Each row is a point. The ring and each string are closed loops that go straight from each point to the next, and from the last back to the first. Before rounding, they use only three directions, however many columns there are. Count how often each string passes through the ring. Passing back the other way cancels.

Ring:
[[ -6  56 -56  30]
 [ -7  54 -30  13]
 [  3  38  18  -9]
 [ 17  19  52 -19]
 [ 35  -2  69 -17]
 [ 41  -7  49  -2]
 [ 36   3  10  18]
 [ 20  25 -37  37]
 [  7  41 -58  41]]
String:
[[  -1   40  -27   32]
 [   1   37  -26   35]
 [ -10   42  -52   64]
 [   5   42  -80   62]
 [  33   33  -66   22]
 [  29   28  -35   13]
 [  10   26   -5   27]
 [  -2   32  -37   61]
 [  -6   47  -83   73]
 [   5   58  -98   39]
 [ -14   72 -106   51]
 [   8   61  -69    3]
 [   8   40  -21   10]
 [   0   32   -3   28]
 [ -24   49  -16   45]
 [ -24   71  -42   15]
 [  -3   70  -50  -13]
 [  16   42  -23   -7]
 [   5   36  -15   19]]
Times through: 3
String, 18 rows:
[[ 17  17  15  16]
 [ 21   6  32  22]
 [ 38 -16  53  20]
 [ 25  -2  29  34]
 [ 17  14   7  31]
 [ 15  20  -3  27]
 [  2  24 -19  56]
 [  7  38 -79  67]
 [ 15  49 -95  42]
 [ 19  40 -54  19]
 [ 17  32 -21  15]
 [  1  30 -14  40]
 [ 10  27  -7  26]
 [ 26  24 -23  15]
 [ 51  10 -26   8]
 [ 44  -5   7  24]
 [ 65 -14  31 -13]
 [ 45   3  27 -12]]
Times through: 1

Ring (8 x 9):
[[ 48 -59  13   1  56 -14  47  42 -19]
 [ 37 -59   5   7  64  -6  43  45 -27]
 [-11 -26 -11   9  29  11   6   9 -27]
 [-39   0 -18   7  -4  18 -18 -20 -20]
 [-61  29 -19  -1 -47  22 -40 -61  -2]
 [-41  20  -8  -5 -46  14 -28 -61  12]
 [-12   0   2  -7 -26   4  -6 -40  12]
 [ 27 -31  12  -6  14 -10  25   1   0]]
String (18 x 9):
[[   9  -54  -10   17   67   12   29   38  -32]
 [   8  -25   -1    1   29   -7   13   28  -41]
 [  33  -54    4    6   63   -9   38   51  -39]
 [  68 -102    8   18  117   -4   77   80  -26]
 [  27  -55    2    9   55    2   37   29  -15]
 [   2  -20    0   -1   15   -3    9    7  -23]
 [   7  -24   -1    0   28   -8   13   27  -42]
 [   3  -39   -9   11   50    6   19   33  -40]
 [ -20  -30  -18   16   37   21    5    7  -25]
 [ -54   14  -23    6  -15   19  -32  -24  -32]
 [ -38   12  -12   -1  -22   10  -23  -27  -21]
 [ -27   -8  -12    6   -3   18   -8  -28   -1]
 [ -54   10  -21    8  -24   30  -28  -54    6]
 [ -84   44  -28    1  -60   30  -58  -74   -6]
 [ -63   37  -19   -5  -49   14  -46  -49  -23]
 [ -30   10   -9   -3  -20    5  -19  -22  -22]
 [ -17  -18  -10    7   11   15    1  -13   -8]
 [ -17  -32  -17   16   37   21    8    6  -19]]
Times through: 1
String (17 x 9):
[[  10  -47   -6   12   48   10   26   18  -14]
 [  -2  -20   -2    1   14    2    8    0  -17]
 [  18  -33    3    0   36  -10   22   34  -39]
 [  74  -91   16    9  102  -17   74   82  -33]
 [  82  -99   20    9  101  -14   81   69  -10]
 [  51  -68   13    5   60   -6   54   30    1]
 [  72  -75   24   -1   61  -17   66   35    9]
 [  44  -37   21  -10   19  -21   35   14   -4]
 [  15  -13   11  -11   -3  -16   11    1  -17]
 [  13  -11   10  -11   -3  -17    9    3  -22]
 [  63  -61   23   -5   50  -22   55   38   -8]
 [  76  -87   20    5   85  -15   73   57   -7]
 [  59  -80   12    9   82   -8   62   54  -14]
 [  75 -106   11   18  121   -7   82   85  -26]
 [  23  -46    1    6   53   -6   30   43  -39]
 [  -5  -13   -3   -1    9   -2    2    5  -28]
 [   2  -32   -5    7   31    6   15   10  -18]]
Times through: 0

Ring, 8 rows:
[[ 44  -8  15   9 -19  37   4  43  17 -46  33 -47  -4  63]
 [ 47   9  38  15 -23  40   7  46  16 -42  42 -70 -22  65]
 [ 29  20  36  17  -9  32  14  27 -10 -20  25 -64 -20  29]
 [ -1  20   8   7  17  14  20  -1 -43   9  -3 -26   5 -30]
 [-25   4 -32  -4  38  -1  22 -23 -65  24 -31  23  38 -71]
 [-22 -15 -47  -1  35   1  20 -22 -61  15 -40  34  47 -59]
 [ -1 -29 -41   6  17  13  14  -5 -38  -9 -28  19  38 -15]
 [ 23 -25 -17   8  -3  26   8  20  -8 -32   0 -10  20  30]]
String, 25 rows:
[[  36   23   34   -1  -10   31    7   41   12  -30   48  -58  -13   38]
 [  48   28   59   19  -24   42   10   47   13  -35   50  -91  -38   61]
 [  42   23   59   34  -23   42   15   34   -6  -27   30  -95  -43   54]
 [  22    7   24   27   -6   30   17   15  -25  -15    3  -54  -15   21]
 [  10   14    8    2    9   18   15   12  -24   -6   10  -27    6   -8]
 [  -1   29    6  -13   21    9   16    8  -30    7   16  -16   13  -35]
 [ -16   27    5    9   28    7   25  -16  -64   26  -18  -19    8  -59]
 [ -12    7   -8   14   23   10   23  -15  -61   16  -27  -10   14  -44]
 [ -31    4  -26   14   38    0   28  -36  -85   35  -51   12   28  -79]
 [ -51    8  -50  -10   59  -16   28  -47  -95   50  -54   49   54 -121]
 [ -43    0  -54  -14   54  -13   24  -38  -81   38  -47   51   58 -105]
 [ -37  -21  -60    7   45   -5   26  -42  -87   30  -66   47   54  -85]
 [ -14  -21  -40   12   26    8   20  -20  -60    8  -44   21   37  -41]
 [ -25  -38  -65   10   35    1   21  -32  -72   13  -63   48   55  -57]
 [ -18  -37  -64    2   31    3   17  -21  -56    4  -48   47   57  -44]
 [   0  -45  -49   20   13   16   15  -10  -45  -13  -45   21   38   -6]
 [  13  -26  -19   21    2   24   14    5  -30  -19  -20  -11   17   14]
 [  12   -7  -13   -1    8   18   11   14  -17  -17    4   -7   21    3]
 [  22  -12  -17  -12    3   21    5   28    4  -31   21   -2   27   20]
 [  49  -31   -2   12  -24   40    1   45   23  -59   24  -33    6   81]
 [  57  -21   15   13  -30   45    0   54   33  -63   39  -52   -7   93]
 [  48    0   20   -3  -19   37    1   52   30  -50   50  -48   -4   67]
 [  66   -4   42   20  -38   51    1   62   38  -64   53  -82  -28  105]
 [  41   -2   26   21  -19   38    9   36    5  -39   25  -59  -15   58]
 [  22   10   11   -2    1   24   10   26   -5  -21   25  -31    5   15]]
Times through: 3
String:
[[  74    7   68   36  -49   59    4   66   37  -65   57 -114  -52  120]
 [  40    3   33   25  -20   39   10   34    1  -35   23  -67  -22   57]
 [  17    5    6    5    2   23   12   18  -16  -16   12  -29    5   10]
 [  26   25   29    0   -3   26   11   31   -3  -19   36  -50   -9   18]
 [  25   33   44   12   -5   29   15   26  -12  -13   32  -69  -24   17]
 [  13   32   41   25    2   25   22    8  -38    3    7  -67  -25   -4]
 [  -4   29    4  -11   23    8   17    4  -35   10   11  -14   14  -41]
 [  -4   17   -7  -11   23    8   16    3  -33    6    5   -4   22  -36]
 [  -3    2  -10    8   18   13   19   -4  -44    4  -15   -9   17  -27]
 [   2   -2  -10    9   13   16   17    0  -38   -3  -12  -11   16  -16]
 [ -14   12  -24  -19   33    1   16   -5  -41   12   -4   17   37  -55]
 [ -44    7  -53  -22   56  -15   23  -36  -78   40  -39   53   60 -110]
 [ -25   11  -36  -25   43   -6   18  -14  -51   22  -13   34   49  -77]
 [  -8    1  -21   -4   24    8   17   -5  -43    6  -13    7   29  -38]
 [ -14   -8  -26   12   25    8   22  -18  -61   12  -36    8   27  -43]
 [ -39   -1  -42    5   47   -7   28  -41  -90   39  -57   33   42  -94]
 [ -45   17  -36  -10   54  -12   28  -40  -88   47  -43   34   44 -113]
 [ -20   25  -14  -19   37   -1   19   -9  -49   22   -3   10   31  -69]
 [ -19   34    3   -4   33    3   24  -13  -59   28   -8  -12   14  -68]
 [   6   20   27   31    6   23   24   -2  -49    6  -11  -54  -17  -12]
 [  21   12   30   31   -6   31   19   13  -30  -11    2  -62  -21   19]
 [  15    5    6    8    3   22   13   15  -20  -14    8  -29    4    7]
 [  22   22   19   -8    2   22   10   29   -2  -18   36  -37    1   10]
 [  49   24   52   11  -24   41    6   51   21  -41   55  -82  -30   65]
 [  25   18   16  -10    0   23    8   33    4  -23   38  -34    4   18]
 [  20    3    6    5    0   24   11   21  -12  -20   14  -30    5   15]
 [  43   -6   28   29  -23   41   10   35    2  -40   19  -65  -20   64]
 [  63    3   49   26  -38   51    4   58   30  -58   49  -90  -35   99]
 [  60   14   50   10  -32   46    2   61   36  -55   62  -83  -29   87]]
Times through: 0

Ring (6 x 14):
[[ 64 -11   7 -35  -7  51  27  -4  29  16   0 -11  -6   8]
 [ 64 -18   6 -80  17  39 -24 -44  -6  -4  12 -19   2  -2]
 [ 37 -13   1 -59  26   8 -42 -35 -32 -31  23  12  12  10]
 [  6   1  -4   7  12 -15 -15  19 -24 -39  19  57  11  32]
 [ 14  23  -1  18 -11   8   5  66  16  -9  -8  73 -27  37]
 [ 45  13   5  -3 -19  41  30  48  41  18 -15  33 -30  23]]
String, 25 rows:
[[   4   25   -3   46  -17    0   22   84   20  -11   -8   87  -23   45]
 [  19    9   -1   30  -12   11   30   53   19   -8    1   55   -8   35]
 [  37    5    2  -21   -1   23   -2   20    9   -5    1   32  -14   20]
 [  43   36    6  -30  -19   44  -12   70   43   23  -33   60  -67   24]
 [  44   14    4  -39   -3   33  -16   27   17    5  -10   35  -33   17]
 [  39  -10    2   14  -11   28   49   19   23    1    8   14   10   23]
 [  44  -16    2   13  -10   32   56    9   24    3   11    2   17   20]
 [  50    0    5  -31   -4   37    7   11   19    6   -2   14  -15   14]
 [  74    2    9  -63   -8   64    4    3   37   28  -14   -7  -33    3]
 [  78  -27    8  -49   -3   61   38  -35   27   19    9  -43   11   -1]
 [  82  -12   10  -90    5   65  -10  -34   20   21   -3  -31  -18   -7]
 [  74    1    9 -101    9   56  -40  -22   12   14   -9   -8  -34   -4]
 [  77  -31    7  -96   21   48  -19  -73   -9   -2   20  -47   15  -11]
 [  61  -32    4  -71   23   30  -15  -65  -20  -16   27  -32   27   -2]
 [  42  -10    2  -37   10   21   -9  -13   -6  -14   13   11    5   13]
 [  40  -16    1  -39   16   15  -13  -25  -16  -21   20    6   15   12]
 [  35  -17    0  -36   19    8  -16  -28  -24  -29   25    9   21   14]
 [  37    1    2  -46   12   17  -30   -2  -10  -16    7   27  -10   15]
 [  27    5    0  -60   24    2  -64   -9  -32  -32   11   41  -11   16]
 [  10    0   -4  -27   25  -17  -49   -4  -41  -47   23   52    8   25]
 [  34   12    2  -42    6   19  -33   18   -2  -11   -2   42  -25   19]
 [  20   -2   -2   -2    7    1   -3   14  -11  -26   15   41    8   27]
 [  23    4   -1   -7    4    7   -6   22   -4  -19    8   45   -4   26]
 [  25   21    1  -22    0   14  -27   42    5  -10   -8   61  -33   26]
 [   5   32   -2   19  -10    0  -10   79   11  -14  -12   92  -37   41]]
Times through: 2
String (26 x 14):
[[  18    3   -2   16   -2    4   13   33    2  -19    9   49    1   31]
 [   2    9   -4   60  -13   -6   41   64   12  -20    8   70    5   44]
 [  11   28   -1   42  -22   11   27   90   32   -1  -15   83  -32   43]
 [  25   -3   -1   24   -8   13   36   31   13  -10    9   35    7   30]
 [  38   13    3  -18   -7   29    1   36   20    3   -8   40  -26   22]
 [  46   28    6  -23  -20   46    3   62   44   24  -28   48  -56   22]
 [  53   17    7   -4  -27   54   40   59   57   32  -24   30  -41   22]
 [  52  -14    4   26  -24   47   84   26   48   20    2   -3    9   21]
 [  53  -16    4    1  -12   42   56    6   31   11    7   -7   11   16]
 [  70  -23    7  -17  -13   58   61  -10   39   22    6  -30   11    7]
 [  73   -6    9  -62   -5   61    8   -9   30   23   -7  -15  -21    2]
 [  56    7    6  -64    2   43  -24    5   15    9   -9   16  -32    8]
 [  78   -8   10  -95    7   60  -23  -31   15   17   -4  -22  -23   -6]
 [  80  -40    7  -84   19   51    2  -79   -5    0   25  -59   28  -11]
 [  65  -37    4  -69   22   34   -4  -71  -16  -13   30  -42   33   -4]
 [  72  -18    7 -121   29   42  -61  -68  -21   -9   13  -28   -5  -11]
 [  55    4    6  -93   18   34  -59  -20   -9   -6   -1   13  -28    3]
 [  41    1    3  -42    7   23  -20    2   -1   -9    4   24  -12   15]
 [  29  -28   -2  -20   22   -1   -3  -38  -32  -38   37    3   41   16]
 [  35   -3    1  -33   10   15  -16   -1   -8  -17   10   25   -2   17]
 [  31   11    1  -61   18    9  -61    2  -21  -23    3   44  -23   16]
 [  24   12    0  -47   17    3  -55   10  -21  -27    5   52  -20   21]
 [  35   10    2  -38    6   19  -27   16   -1  -10   -1   39  -22   19]
 [  14   -5   -3   10    8   -6    3   13  -15  -32   20   42   17   29]
 [ -21   -2  -10   70    6  -41   20   42  -28  -56   31   80   35   50]
 [   3    2   -5   38    0  -12   18   39   -7  -32   16   62   13   39]]
Times through: 0

Ring:
[[  9 -21 -16 -10  -3  24 -60 -55  29 -16 -37   9 -54  -1]
 [-25 -10   1   4  -8  10  -1 -24   3  30  26 -38 -42  39]
 [-50  -7  20  22 -11  -2  47   7 -14  58  65 -51 -28  52]
 [-43 -19  30  42 -12   0  36  14  -5  41  33  -6 -31  13]
 [-18 -28  17  29  -9  10  -5  -7  14   6 -12  30 -37 -17]
 [ 14 -33  -8  -1  -3  24 -59 -44  35 -34 -58  51 -45 -36]]
String, 27 rows:
[[ -65   -4   42   77  -21   -3   52   19  -23   93   72  -69  -61   64]
 [ -37  -15   22   39  -13    5   18   -2   -3   44   29  -24  -46   27]
 [ -37  -16   11   -3   -5    0   39    4   -4   25   43  -13   -7   22]
 [ -43  -16   16    0   -6   -4   51   12   -8   30   52  -13   -2   22]
 [ -31  -19   14   15   -8    4   20   -2    2   24   24   -5  -25   13]
 [ -25  -20   10   11   -7    7    9   -9    6   16   14    0  -28    8]
 [ -33  -23   16    4   -5    0   37    9    0   14   29   13   -3    0]
 [ -28  -31   36   75  -16    9   -1    6   10   25  -15   33  -58  -22]
 [ -14  -32   26   66  -14   16  -28  -12   20   11  -36   39  -67  -28]
 [ -12  -25   11   30   -9   15  -23  -21   17    6  -20   19  -51   -9]
 [  -9  -26   -1  -10   -2   11   -9  -19   17  -12  -10   28  -18  -14]
 [   7  -33   -7  -13   -1   18  -37  -32   30  -34  -42   53  -24  -36]
 [  26  -38   -9   12   -4   31  -89  -56   46  -45  -89   70  -63  -54]
 [  18  -32   -5   24   -7   30  -83  -54   40  -26  -74   46  -74  -34]
 [  -6  -24   -3   -2   -4   16  -25  -30   20   -7  -17   16  -35   -5]
 [   2  -25   -5    5   -5   21  -47  -41   26  -11  -34   20  -51  -10]
 [  33  -29  -19   16   -7   39 -119  -80   49  -34  -95   36  -94  -27]
 [  28  -25  -22    1   -5   36 -105  -77   44  -30  -77   23  -82  -15]
 [   9  -21  -10   12   -7   27  -70  -57   30   -6  -44    4  -73    2]
 [ -12  -19   -4   -8   -4   13  -14  -28   14    2    0   -1  -31    9]
 [ -11  -15  -14  -37    1   11   -6  -31   12   -4   13  -11  -14   19]
 [ -15   -9   -9  -12   -5   14  -18  -38    9   18   16  -37  -43   39]
 [ -23  -15   -5  -31    0    5   19  -15    4    7   32  -13   -3   22]
 [ -24  -15    7   15   -9   10   -1  -18    5   26   16  -20  -43   24]
 [ -40   -7   16   33  -13    6   16   -9   -6   55   43  -52  -52   51]
 [ -61    0   25   34  -14   -4   57   11  -23   80   85  -79  -37   75]
 [ -69    0   34   47  -16   -8   70   22  -28   91   93  -81  -38   76]]
Times through: 2
String:
[[ -51   -9   14  -10   -5   -8   69   16  -16   42   77  -37    7   43]
 [ -79   -3   49   70  -20  -12   89   40  -33  101  100  -71  -36   68]
 [ -60  -11   44   76  -20   -3   49   23  -18   79   58  -43  -54   43]
 [ -40  -17   25   38  -12    3   27    6   -4   42   32  -16  -37   21]
 [ -30  -19    8   -5   -4    2   28   -1    1   15   30   -1   -8   11]
 [ -30  -20   10   -5   -4    2   30    1    1   13   29    4   -5    7]
 [ -22  -21   12   20   -8    9    0  -11    9   16    5    4  -36    4]
 [ -21  -26   22   49  -12   12  -11   -9   12   18  -13   19  -54  -10]
 [  -9  -35   24   62  -13   18  -34  -14   23    2  -45   51  -65  -37]
 [   2  -36   13   44  -10   22  -50  -26   31  -14  -59   58  -62  -43]
 [   2  -31    7   33   -9   22  -50  -33   29  -10  -49   40  -61  -28]
 [ -10  -24   -2  -11   -2   11   -9  -22   16   -8   -6   18  -21   -6]
 [  -4  -26  -10  -31    1   12  -12  -26   20  -23  -10   28   -8  -13]
 [  -3  -25   -2    6   -5   18  -35  -33   22   -8  -26   20  -44   -9]
 [  22  -30  -11   15   -6   32  -90  -62   41  -29  -75   39  -75  -28]
 [  36  -31  -21   10   -5   40 -121  -81   51  -41  -99   43  -89  -33]
 [  26  -26  -28  -29    1   31  -85  -71   42  -43  -64   30  -51  -19]
 [   9  -21  -23  -39    2   20  -44  -51   27  -27  -25   13  -27   -2]
 [  -9  -19   -6  -11   -3   14  -20  -32   16   -1   -4    0  -33    8]
 [  -7  -16   -3   11   -8   19  -38  -41   18   11  -13  -13  -60   17]
 [ -13  -14    2   24  -11   18  -33  -37   13   24   -5  -24  -67   26]
 [ -21  -11    5   22  -11   14  -16  -28    7   32   12  -34  -59   35]
 [ -36   -3   12   34  -14    9    3  -20   -5   59   40  -66  -65   62]
 [ -45   -4   20   43  -15    5   19   -8  -10   68   51  -67  -61   63]
 [ -36  -11   18   36  -13    7   12   -8   -3   47   32  -37  -51   38]
 [ -30  -15    5  -10   -4    3   27   -5    0   19   36  -14  -10   22]]
Times through: 0
